Each row is a point. The last column is the point's height on a tilted bowl or saddle (a function of degree 2), plus a little noise. Count its main directions that bend up, bend down and stay straight.

Points:
[[-0.02 -0.04  0.11]
 [ 0.59 -0.10  0.60]
 [-0.68  0.16  0.38]
 [ 0.08  0.12  0.16]
 [-0.10  0.59  0.40]
 [-0.36 -0.53  0.19]
 [-0.14  0.06  0.12]
 [ 0.64  0.09  0.64]
 [-0.12 -0.79  0.44]
 [ 0.13  0.55  0.41]]
Directions: 2 up, 0 down, 0 straight

Points, 18 rows:
[[ 0.28  0.31  0.38  0.15]
 [-0.30  0.45 -0.14  0.42]
 [-0.37  0.30  0.25  0.41]
 [ 0.27  0.13 -0.19  0.18]
 [-0.67  0.03  0.27  0.38]
 [ 0.49  0.30  0.06  0.15]
 [-0.16 -0.07  0.56  0.43]
 [ 0.41 -0.36 -0.02 -0.20]
 [-0.60  0.08  0.28  0.40]
 [-0.10  0.20  0.06  0.24]
 [-0.11 -1.04 -0.56 -1.06]
 [ 0.13 -0.10  0.11  0.04]
 [ 0.17 -0.89 -0.11 -0.49]
 [ 0.19  0.04 -0.16  0.11]
 [-0.72 -0.22 -0.29 -0.37]
 [ 0.41 -0.55  0.12 -0.26]
 [-0.11 -0.95  0.05 -0.31]
 [ 0.21 -0.39 -0.75 -0.23]]
Directions: 1 up, 1 down, 1 straight

Points, 23 rows:
[[-0.62  0.37  0.43  0.40 -0.87]
 [ 0.51 -0.07  0.27 -0.97  0.66]
 [ 0.16  0.23  0.27 -0.44  0.19]
 [ 0.72 -0.80  0.33  0.19  0.15]
 [-0.39  0.42  0.29  0.41 -0.60]
 [-0.87  0.00  0.04  0.02 -0.23]
 [-0.75  0.31  0.26  0.00 -0.60]
 [ 0.24  0.07  0.03 -0.38  0.10]
 [ 0.34 -0.40  0.09 -0.06  0.11]
 [-0.18 -0.16 -0.39  0.39  0.13]
 [-0.12  0.15 -0.59 -0.60  0.04]
 [ 0.11  0.02  0.10 -0.13 -0.02]
 [-0.16  0.62  0.60  0.30 -0.41]
 [-0.05 -0.23  0.56 -0.59  0.05]
 [ 0.37 -0.25 -0.64  0.57 -0.28]
 [-0.60  0.20  0.91 -0.27 -1.02]
 [-0.14 -0.05 -0.37  0.22  0.01]
 [-0.21 -0.35  0.17 -0.27  0.07]
 [-0.44 -0.07  0.12  0.41 -0.30]
 [ 0.21 -0.25 -0.74  0.52 -0.09]
 [ 0.09 -0.19 -0.07  0.04  0.01]
 [-0.24 -0.30 -0.24  0.54  0.18]
 [ 0.44 -0.25 -0.05 -0.27  0.10]]
Directions: 1 up, 1 down, 2 straight

Points:
[[-0.05  0.17  0.03 -0.61 -0.20  0.00  0.12]
 [-0.74 -0.84 -0.11  0.28 -0.14 -0.68  1.32]
 [ 0.04  0.27  0.22  0.36  0.00 -0.24  0.03]
 [-0.33 -0.24 -0.05  0.20  0.34 -0.30  0.34]
 [ 0.02  0.25  0.01  0.30 -0.28  0.50  0.17]
 [-0.80 -0.67 -0.75  0.16 -0.13 -0.07  1.07]
 [-0.58 -0.19 -0.39  0.08  0.28  0.12  0.33]
 [-0.39 -0.51 -0.47  0.09 -0.28 -0.36  0.74]
 [ 0.68  0.70 -0.88 -0.12  0.27 -0.65  0.66]
 [ 0.03  0.13  0.56 -0.23  0.57 -0.54 -0.23]
 [-0.32  0.27 -0.24  0.35  0.08  0.07  0.21]
 [ 0.09 -0.01 -0.15 -0.80  0.45  0.51 -0.13]
 [ 0.26 -0.49 -0.54 -0.23 -0.09 -0.44  0.56]
 [ 0.33 -0.47 -0.38 -0.08 -0.85 -0.33  0.38]
 [-0.57 -0.14 -0.02 -0.66 -0.15 -0.05  0.10]
 [ 0.15 -0.14  0.03  0.13 -0.45  0.34  0.02]
 [-0.03 -0.04 -0.24  0.51  0.19 -0.18  0.24]
 [-0.45 -0.21  0.80  0.40 -0.01  0.26  0.07]
 [-0.44 -1.24 -0.23 -0.29 -0.12  0.64  0.55]
 [-0.65  0.72 -0.11 -0.15 -0.14  0.18  0.17]
 [ 0.04 -0.10 -0.24 -0.23  0.00  0.46  0.02]
 [ 0.18  0.16  0.24 -0.59 -0.55 -0.69  0.19]
 [-0.08  0.12 -0.04 -0.49  0.12  0.25  0.00]
 [ 0.52  0.32  0.27 -0.07  0.44 -0.02 -0.06]
 [ 0.23 -0.47 -0.54 -0.17  0.97  0.18  0.25]
 [-0.12  0.07 -0.03  0.45  0.61  0.04  0.02]
 [-0.56  0.15  0.16  0.38 -0.47 -0.37  0.18]
 [ 0.36  0.25  0.00  0.22  0.19 -0.96 -0.20]
 [-0.18 -0.07  0.08 -0.72 -0.23  0.14  0.02]
 [-0.27 -0.67 -0.04 -0.22 -0.55 -0.05  0.16]
 [-0.39 -0.03 -0.33 -0.51 -0.32 -0.08  0.17]
 [ 0.31  0.05  0.04  0.35  0.09 -0.49  0.01]
 [ 0.29 -0.14  0.69  0.20 -0.60 -0.59 -0.41]
 [-0.74  0.79 -0.34  0.42 -0.04  0.22  0.31]
 [-0.24 -0.19  0.20  0.09 -0.55 -0.01 -0.02]
 [-0.23  0.15 -0.43  0.22  0.79 -0.16  0.00]
 [-0.56 -0.72  0.02 -0.17  0.16  0.22  0.62]
 [ 0.32 -0.10 -0.12  0.39 -0.04 -0.26  0.17]
 [ 0.12  0.24  0.52  0.39 -0.23  0.05  0.00]
 [ 0.97  0.34 -0.01  0.16  0.31  0.30  0.23]
 [ 0.34 -0.16  0.18  0.61 -0.49 -0.29 -0.07]
 [ 0.19  0.10 -0.20  0.12 -0.74 -0.61  0.59]
 [ 0.31  0.54  0.09 -0.20 -0.28 -0.24  0.44]
 [-0.40  0.13 -0.16 -0.56  0.83 -0.44 -0.21]]
Directions: 2 up, 2 down, 2 straight
